Rows are points. The points of each table are mixes of a few directions, plus a little noise. How many directions does each table use, and how many do they share? Where both have some left over, give the other angles between the two spaces (their principal angles), to ten degrees, smallest first.

First (6 x 2):
[[-0.3 -0.6]
 [ 0.4  1.2]
 [ 3.0  7.5]
 [ 0.0  0.2]
 [-1.6 -4.1]
 [-1.5 -4.1]]
Second, 4 rows:
[[ 2.5  6.6]
 [-1.2 -3.2]
 [-1.1 -2.7]
 [-0.2 -0.7]]
Directions: first 1, second 1, shared 1

First:
[[ 3.9  5.4 -5.0]
 [ 0.0  0.0  0.0]
 [-2.4 -3.2  3.0]
 [-1.6 -2.2  2.0]]
Second:
[[-3.0  1.8  0.0]
 [ 2.3 -1.3 -0.2]
 [ 1.0 -1.2  2.0]
 [-5.5  3.3  0.3]
 [ 3.6 -2.1 -0.4]
 [ 5.4 -4.1  2.7]
 [-3.8  3.5 -4.5]]
Directions: first 1, second 2, shared 0; angles 40

First (5 x 4):
[[-2.1  2.2 -8.2  3.0]
 [ 0.5 -0.5  2.0 -0.7]
 [ 2.1 -2.0  7.7 -2.8]
 [-0.6  0.7 -2.6  0.9]
 [ 0.2 -0.3  1.0 -0.4]]
Second:
[[ 0.3  0.3 -3.5 -1.7]
 [-0.2  3.9 -2.7 -1.3]
 [ 0.0 -5.8  4.1  3.2]
 [ 1.0 -3.3  5.5 -0.3]
 [-1.1  4.6 -3.4  0.4]]
Directions: first 1, second 3, shared 1

First:
[[-0.2  0.8  0.8  2.5 -2.2 -3.2]
 [ 1.9 -2.1  2.2 -1.5  5.9  4.6]
 [ 1.2  0.1  3.2  3.7  0.3 -2.7]
 [-0.1  0.0 -0.3 -0.2 -0.2  0.1]
 [-2.1  2.3 -2.3  1.8 -6.6 -5.2]
 [-0.7 -1.2 -3.6 -6.2  2.6  6.4]]
Second:
[[ 2.4  1.5  4.8 -6.5 -3.0 -5.0]
 [ 0.0 -1.7  0.4  1.7 -1.2  4.3]
 [-0.3  2.1 -1.0 -1.4  2.0 -4.8]
 [-0.9  0.4 -2.1  1.5  1.9 -0.5]
 [-1.0 -0.9 -2.2  3.3  1.4  2.6]
 [ 2.8  0.5  6.1 -6.5 -4.7 -2.4]
 [ 0.7 -1.4  1.4  0.4 -2.0  3.2]
 [-2.8 -1.0 -5.9  7.0  4.2  4.0]
 [-0.6  0.7 -1.5  0.8  1.5 -1.2]]
Directions: first 2, second 2, shared 0; angles 70, 90

First (9 x 8):
[[-1.5 -1.6 -0.6 -0.5 -0.3  0.9  0.7 -0.2]
 [ 0.0  0.5 -1.2 -4.4 -0.4 -3.3  3.8  3.4]
 [-0.6 -1.0  0.4  2.0  0.1  2.0 -1.6 -1.8]
 [-5.9 -6.5 -2.4 -2.9 -1.3  2.7  3.6 -0.1]
 [ 7.5  8.1  3.2  4.1  1.6 -3.0 -4.9 -0.2]
 [-5.1 -5.8 -1.6 -0.8 -0.9  3.5  1.6 -1.3]
 [ 0.8  1.1 -0.3 -1.9  0.0 -2.0  1.5  1.7]
 [-1.1 -1.1 -0.6 -1.2 -0.3  0.0  1.2  0.5]
 [ 5.9  6.2  3.2  5.6  1.5 -0.7 -5.8 -2.0]]
Second (9 x 8):
[[-1.0  5.5  1.1 -1.4 -1.8 10.0 -0.3  6.2]
 [ 2.0 -3.0  0.4  0.4  0.2 -3.2  0.2 -4.7]
 [ 3.2 -2.6  1.1  2.4 -1.5  0.9  0.3 -1.4]
 [ 0.9 -3.0 -0.2  1.2  0.1 -3.8  0.2 -0.9]
 [-4.5  1.6 -2.4 -0.9  2.2 -4.2 -0.2  2.8]
 [ 2.8  0.4  2.3 -0.3 -2.3  6.0  0.0  1.4]
 [-5.4  4.3 -3.1 -1.5  3.7 -2.7 -0.1 -2.7]
 [ 4.6 -2.7  3.8 -3.2 -3.0  3.1 -0.3  1.9]
 [-2.6 -0.7 -3.0  3.3  2.5 -5.9  0.3 -2.5]]
Directions: first 2, second 4, shared 0; angles 40, 90

First, 10 rows:
[[-3.2  3.2  4.4  1.9  0.6  0.0  0.3 -0.8  6.5]
 [ 5.4 -4.2 -7.5  0.2 -2.4 -3.7 -1.3  1.2 -1.0]
 [-0.5 -0.1 -1.4 -4.0  2.9 -0.4  0.3 -0.8 -6.8]
 [ 1.0  2.7  3.8 -1.5 -1.3  6.6  1.0  0.5  0.1]
 [ 0.3 -0.2  2.1  4.2 -3.5  1.4 -0.3  1.3  6.6]
 [-2.9 -1.9  0.6  0.4  1.3 -0.6 -0.2 -0.1 -4.7]
 [-6.0  0.4 -0.8  0.7  5.3 -8.7 -0.9 -2.6  1.2]
 [-0.1 -5.0 -0.8  4.9 -3.1 -0.2 -0.7  2.3 -1.0]
 [ 4.4  3.9 -1.7 -5.9  1.0  2.2  0.6 -1.0 -0.4]
 [ 1.4  1.3  0.9 -1.4 -0.7  3.4  0.6  0.4 -0.7]]
Second, 8 rows:
[[ 3.8 -2.5 -3.5 -4.9  0.5 -3.0  1.4 -3.6  0.5]
 [ 0.6 -2.8  0.0 -3.6  2.4 -2.0  1.8  1.4  0.3]
 [ 1.5  0.0 -3.0 -4.5  3.7 -3.7 -3.1  0.4  2.3]
 [-5.2  2.4  3.8  1.4  0.4  1.8 -2.2  1.8 -2.3]
 [-4.0  5.3  2.7  6.9 -2.3  4.7 -4.9  0.4 -1.3]
 [ 1.2 -0.1 -1.1  0.0 -3.5 -1.6  4.3 -2.8 -0.1]
 [ 1.5  0.4 -0.9  3.3  1.1 -1.7  1.0  6.3  5.1]
 [ 0.6 -2.8  2.3  1.4 -2.3  5.4  1.6 -4.0 -4.4]]
Directions: first 4, second 5, shared 1; angles 30, 50, 80

First, 8 rows:
[[ 1.5 -0.2 -1.5 -1.5  1.8  0.6  1.3 -6.0  5.0  1.3 -2.0]
 [ 1.3  1.5  2.0 -6.6  0.4 -1.5  7.3  3.5 -1.7  3.0  6.6]
 [ 1.5 -1.5 -2.2 -1.7  0.6 -1.6 -0.3  1.0 -0.7  2.3 -4.5]
 [ 1.6 -1.4 -0.5  4.1  0.6  2.2 -0.6 -4.0  3.9 -4.9  3.9]
 [-0.4  6.4 -2.1  3.2 -0.2  4.1 -7.7 -0.7 -1.4 -3.7  2.8]
 [-2.6 -0.3  5.8  0.8 -1.1  0.5  2.8 -0.2  0.5  1.4  0.6]
 [-0.6 -4.4  1.9  4.3 -1.7 -1.1 -2.8  4.9 -3.8  0.2 -6.3]
 [-2.4 -0.2 -3.3 -2.4 -0.4 -3.3  0.0  1.4 -1.6  0.5 -1.1]]
Second (11 x 11):
[[ 4.8  2.9  0.3  8.1 -4.8  4.8 -7.1  4.2  2.7 -5.1 -2.4]
 [-2.0  1.1  1.3 -3.6  1.7 -0.5  2.7 -2.7  0.1  2.8  1.4]
 [-0.9  3.9  2.6 -1.9  0.3  2.0  1.0 -2.7  1.7  2.2  1.1]
 [ 0.3  1.9  1.0  0.5 -0.6  1.5 -0.6 -0.5  1.1  0.1  0.0]
 [-0.6 -1.1 -0.5 -0.8  0.6 -1.0  0.8 -0.2 -0.7  0.3  0.2]
 [ 4.1 -4.9 -4.3  7.4 -3.0 -0.7 -5.5  6.7 -1.3 -6.4 -3.0]
 [-0.5 -3.7 -2.1 -0.7  1.0 -2.7  1.1  0.8 -2.1 -0.3 -0.3]
 [-3.8  2.9  2.8 -6.6  3.1 -0.6  5.1 -5.4  0.4  5.4  2.7]
 [ 3.2 -1.6 -1.9  5.6 -2.7  0.9 -4.5  4.3  0.1 -4.3 -2.2]
 [-2.8 -0.9  0.3 -4.9  2.8 -2.3  4.2 -3.0 -1.2  3.3  1.6]
 [-1.8 -0.5  0.2 -3.0  1.7 -1.4  2.6 -1.8 -0.7  2.1  1.0]]
Directions: first 6, second 2, shared 1; angles 30

First:
[[ 0.6 -0.8  2.5  3.7  2.5  4.8 -1.3 -5.0 -1.7 -5.5 -0.1  0.4]
 [-1.9  1.4 -5.1 -5.6 -3.1 -5.4  2.5  4.0  3.1  5.1 -0.4  0.5]
 [-1.5  2.1 -2.6 -3.9 -1.0 -4.2  2.3  5.8  1.2  5.3  0.1 -1.2]
 [ 4.5 -2.3  7.7  3.6  0.1  0.3 -2.1 -0.4 -2.2  0.6 -0.5  1.3]
 [-0.2 -1.1  0.6  4.3  2.4  5.5 -2.3 -1.0 -2.7 -4.0  2.3 -3.2]
 [ 1.9 -3.1  1.5  3.7 -0.7  3.7 -3.6 -3.0 -1.3 -3.5  1.6 -0.5]
 [-0.9  1.7 -2.5 -5.6 -2.9 -6.9  3.3  1.8  3.7  4.8 -2.7  3.5]
 [-0.3  1.7 -0.9 -3.8 -1.5 -5.3  2.5  4.7  1.5  5.7 -0.9  0.5]
 [ 1.3 -3.1  0.5  4.0 -0.4  4.6 -3.6 -3.8 -1.2 -4.6  1.8 -0.8]
 [-0.6  2.1  2.4  0.2  3.0  0.1  2.0  0.0 -0.9  0.0 -1.5  0.4]
 [-3.1  1.0 -4.1 -0.1  1.5  3.0  0.6 -3.1  0.4 -4.1  0.4 -0.9]]
Second:
[[-5.0 -4.8 -0.9  0.0 -3.3 -0.4 -0.9  0.3  1.6  2.2 -1.3 -2.9]
 [ 4.0 -0.2  5.7  0.6 -3.8 -1.3  0.6 -3.3  0.6 -1.2  1.2  2.5]
 [ 3.1  5.2  4.6 -0.1  4.9 -0.4  3.2 -1.1 -0.9 -3.6  0.1 -0.7]
 [ 1.8 -0.9 -0.2 -1.9 -0.5 -3.0 -0.5  0.0  2.7 -2.6  0.6 -4.8]
 [-0.2  0.1 -3.9  1.3  6.1  1.4 -3.0  2.9 -2.9  2.7 -3.8  4.1]
 [-7.4  1.3 -0.5 -1.1 -2.7  1.6  4.7  3.1  0.1  2.7  3.1 -5.7]
 [ 2.6 -5.0 -2.8  0.6 -1.0 -1.1 -5.4 -2.6  1.5 -1.2 -2.7  2.8]
 [-1.7  0.2  5.9  0.6 -1.0 -1.1  2.8  2.2 -1.0  4.1 -0.4 -0.8]
 [-1.0 -4.2 -2.0  1.7  1.3  1.2 -3.9 -2.7 -0.1 -0.3 -4.3  3.5]
 [ 3.9  8.2 -5.8 -1.7 -0.2  3.0  2.2  1.0 -1.7 -3.0  7.6  2.1]]
Directions: first 4, second 6, shared 3; angles 90

First, 8 rows:
[[-1.4 -1.6  3.6 -1.8 -0.7 -1.4 -7.0 -4.0  3.1  0.0  2.0  2.5 -0.4 -0.9]
 [-1.2 -1.8  5.3 -3.4 -1.5 -1.5 -9.1 -5.0  4.4  0.1  1.9  3.0 -0.5 -0.9]
 [ 0.9  1.4 -4.7  3.2  1.4  1.1  7.7  4.2 -3.8 -0.2 -1.4 -2.5  0.5  0.7]
 [ 0.2  0.3 -1.2  0.8  0.4  0.3  1.9  1.0 -1.0  0.0 -0.3 -0.6  0.1  0.2]
 [ 0.2 -0.4  3.8 -3.4 -1.5 -0.4 -5.0 -2.5  2.9  0.3  0.0  1.3 -0.4 -0.2]
 [-3.9 -2.9 -0.9  4.6  2.2 -2.3 -3.8 -3.2  0.1 -0.9  5.0  2.6  0.0 -1.7]
 [ 4.5  3.5 -0.6 -3.7 -1.8  2.9  6.7  4.8 -1.4  0.8 -5.7 -3.6  0.1  2.0]
 [ 0.9  1.5 -5.3  3.7  1.6  1.2  8.6  4.7 -4.3 -0.2 -1.5 -2.7  0.5  0.8]]
Second, 8 rows:
[[  1.6   2.1  -1.9  -1.3  -2.5   1.3   2.5   0.0   1.3  -0.9   0.5   0.8
   -0.4   1.4]
 [ -0.6  -0.4  -0.9   1.8   1.9  -0.3   1.3   1.4  -1.9   0.2  -0.6  -1.0
    0.3  -0.3]
 [ -0.1  -0.2   0.9  -0.9  -0.6  -0.2  -1.4  -0.8   0.9   0.0   0.3   0.6
   -0.3   0.1]
 [  1.4   1.3  -2.0  -0.1  -1.1   0.9   2.7   0.7   0.1  -0.5   0.0   0.1
   -0.4   1.1]
 [ -5.3  -7.0  12.5  -3.3   3.5  -4.6 -19.2  -6.6   2.9   2.6  -0.1   1.7
    0.4  -4.4]
 [  1.5   1.8  -2.1  -0.4  -1.8   1.1   3.4   0.6   0.6  -0.9   0.3   0.3
   -0.3   1.2]
 [  1.7   2.4  -5.2   1.9  -0.9   1.5   7.9   2.9  -2.0  -0.8  -0.2  -1.1
    0.0   1.5]
 [ -0.4  -0.2  -1.7   2.1   1.5   0.1   2.5   1.7  -2.2   0.1  -0.6  -1.1
    0.3   0.0]]
Directions: first 2, second 2, shared 1; angles 60

First (9 x 18):
[[ 0.0 -3.3  1.3 -2.3  0.8 -1.3  0.0  0.9 -0.9 -0.9 -3.2  0.3 -3.8 -1.5
   1.9  1.2  1.4  1.2]
 [ 0.4 -2.6 -0.7  0.7 -0.9  1.2  1.1 -1.3 -1.1  1.2 -2.9 -2.1 -1.4  0.5
   2.2  1.1  1.9 -0.2]
 [ 0.0 -1.9 -0.4  2.8 -2.0  4.2  0.4 -2.6  1.0  3.0 -1.7 -3.9  1.2  2.3
   1.0  1.8  5.0  1.1]
 [ 0.0  2.8  0.3 -3.7  2.6 -5.7 -0.4  3.4 -1.5 -4.1  2.4  5.3 -1.6 -3.1
  -1.4 -2.5 -7.1 -1.8]
 [-0.7  0.7  2.2 -2.1  1.5 -1.6 -1.7  2.0  1.5 -1.6  1.4  2.3 -0.5 -1.2
  -1.5 -0.2  0.0  1.8]
 [ 0.0 -4.1  0.5  1.9 -1.8  4.1  0.3 -2.4  0.8  3.0 -3.7 -4.3 -0.7  1.8
   2.1  2.8  6.8  2.2]
 [-0.6 -3.0  2.3 -1.2  0.3  0.9 -1.0  0.3  1.3  0.3 -2.2 -0.8 -1.9 -0.2
   0.7  1.9  4.5  3.0]
 [ 0.1  1.5  0.4 -4.0  2.5 -5.6 -0.1  3.3 -2.0 -4.0  1.0  4.9 -2.6 -3.2
  -0.5 -2.0 -6.3 -1.6]
 [ 0.7  9.9 -5.8  7.9 -3.0  3.9  1.4 -3.8  0.9  3.1  8.9 -1.6 11.3  4.6
  -4.7 -4.0 -6.2 -5.8]]
Second (9 x 18):
[[-0.9  0.3 -0.4  0.0  2.4  1.6 -1.5 -0.4 -1.1 -1.2 -1.7  0.1  0.6  1.4
  -0.1 -0.3 -0.7  0.5]
 [ 4.0 -0.6  4.2  5.6 -5.5 -7.2  2.8  2.0 -2.2  3.5  7.6 -0.6 -3.6 -3.8
  -0.5  1.6  4.6 -1.8]
 [ 2.9 -0.3  3.3  4.8 -3.2 -5.2  1.5  1.5 -2.6  2.2  5.5 -0.5 -2.7 -2.3
  -0.5  1.2  3.5 -1.3]
 [-1.6  1.0  0.7  4.0  7.9  2.9 -5.3 -0.3 -6.8 -3.7 -2.6  0.0  0.4  4.1
  -0.5 -0.2 -0.2  1.0]
 [-3.7  0.6 -3.6 -4.4  5.8  6.7 -3.1 -1.8  1.1 -3.5 -7.0  0.6  3.2  3.8
   0.4 -1.4 -4.0  1.7]
 [-3.6  0.6 -3.5 -4.5  5.5  6.5 -2.9 -1.7  1.3 -3.3 -6.8  0.5  3.1  3.6
   0.4 -1.3 -4.0  1.6]
 [ 2.0 -0.7  0.9 -0.5 -5.9 -3.7  3.7  0.8  3.0  3.0  3.7 -0.2 -1.3 -3.4
   0.1  0.6  1.5 -1.1]
 [ 1.5 -0.4  0.9  0.4 -3.7 -2.8  2.3  0.6  1.3  2.0  2.8 -0.1 -1.1 -2.2
   0.0  0.5  1.3 -0.8]
 [-0.7 -0.5 -2.4 -5.5 -3.2  1.3  2.5 -0.7  6.0  1.0 -1.6  0.3  1.3 -1.3
   0.6 -0.6 -2.0  0.1]]
Directions: first 3, second 2, shared 0; angles 90, 90

First:
[[ 0.9  1.5 -3.0 -0.1  2.2 -3.6 -0.9  3.0 -2.2 -0.9  3.3  1.4  3.0 -1.2
  -0.3 -1.8  0.2 -2.9  0.0  1.6 -4.4  1.1 -0.2 -0.9]
 [ 0.0  0.9 -4.6  0.2  1.8  3.0 -1.4 -3.9  2.7  1.6 -5.4 -1.8 -0.1  4.2
  -1.4 -2.4  1.3  6.0 -3.4 -5.3  5.0 -1.5  0.5  0.0]
 [-2.2  0.4  4.4  5.7  2.0  5.0  0.8 -1.5 -6.3  7.3 -0.8  2.5 -2.3 -1.3
   0.6  2.8  3.0 -8.3  6.5  2.0 -4.4 -2.7 -1.9  0.4]
 [ 2.4  2.4 -3.5 -1.3  2.2 -4.0  0.6  3.3  3.0 -2.2 -0.4  0.0  1.5  1.9
   2.9 -2.4  3.6  6.1 -5.5 -3.3  1.9  4.7  0.6  2.8]
 [-3.2 -0.8  1.0  0.2 -2.2 -1.0 -2.1 -4.3  1.0 -7.7  0.9 -0.6  1.5  1.6
   0.1  1.4 -3.6  2.7  2.1 -1.0  5.4 -2.1  2.5 -2.4]
 [-1.0 -1.3  0.7 -1.9 -3.2 -2.2 -0.5 -1.1  2.2 -6.7  2.2 -0.7  0.9 -0.4
  -1.1  0.5 -4.1  2.5  0.7  0.2  2.4 -0.1  2.0 -1.7]
 [-0.7  0.3 -2.7  2.1  1.6  3.5 -0.8 -3.0 -1.7  4.0 -2.2  0.1  0.0  0.8
  -4.1 -1.8 -0.2 -1.8  2.0 -1.8 -1.8 -3.5 -0.2 -1.9]
 [ 1.8 -1.2  3.1  1.0 -3.3  1.3  4.8  2.3  0.3  2.6  2.4  1.4 -3.0 -4.7
  -5.4 -0.1 -1.4 -2.2  4.9  0.0 -6.6  0.1  0.9 -0.1]
 [ 1.8 -2.1  4.6 -6.0 -1.0 -2.2 -0.6  5.2  1.0  1.8 -0.1 -2.2 -1.4 -0.8
   8.6  3.7  1.2 -2.1 -7.2  7.9  2.3  4.3 -4.3  3.7]]
Second, 8 rows:
[[  6.3  -0.8  -1.6  -5.9  -3.9  -6.3   5.1   8.5   6.4  -3.0   4.6  -0.3
   -0.3  -4.7  -3.8  -3.5  -1.9   4.9  -4.0  -0.2  -5.5   6.4   1.5   1.7]
 [ -7.5   0.8   1.9   7.0   4.5   7.5  -6.0 -10.2  -7.7   3.5  -5.3   0.4
    0.3   5.7   4.5   4.1   2.2  -5.8   4.7   0.3   6.4  -7.5  -1.8  -2.0]
 [ -3.2   0.3   0.8   3.0   1.9   3.2  -2.6  -4.3  -3.2   1.5  -2.3   0.2
    0.2   2.4   1.9   1.7   0.9  -2.5   2.0   0.1   2.8  -3.2  -0.8  -0.8]
 [ -1.9   0.2   0.5   1.8   1.1   1.8  -1.5  -2.5  -1.9   0.9  -1.3   0.1
    0.1   1.5   1.1   1.1   0.6  -1.5   1.1   0.0   1.6  -1.9  -0.4  -0.5]
 [  1.6  -0.1  -0.4  -1.5  -1.0  -1.5   1.2   2.2   1.6  -0.7   1.2  -0.1
    0.0  -1.2  -1.0  -0.9  -0.5   1.2  -1.0   0.0  -1.5   1.6   0.4   0.5]
 [  1.9  -0.1  -0.5  -1.7  -1.1  -1.8   1.5   2.5   1.9  -0.8   1.3  -0.1
   -0.1  -1.4  -1.1  -1.1  -0.5   1.5  -1.1   0.0  -1.5   1.8   0.4   0.5]
 [  4.9  -0.6  -1.2  -4.5  -2.9  -4.9   3.8   6.7   4.9  -2.2   3.5  -0.3
   -0.2  -3.6  -2.9  -2.7  -1.4   3.7  -3.1  -0.1  -4.2   4.9   1.1   1.4]
 [ -2.1   0.3   0.5   2.0   1.4   2.1  -1.8  -2.8  -2.1   1.0  -1.5   0.1
    0.1   1.6   1.4   1.2   0.6  -1.6   1.3   0.1   1.8  -2.1  -0.5  -0.6]]
Directions: first 6, second 1, shared 1
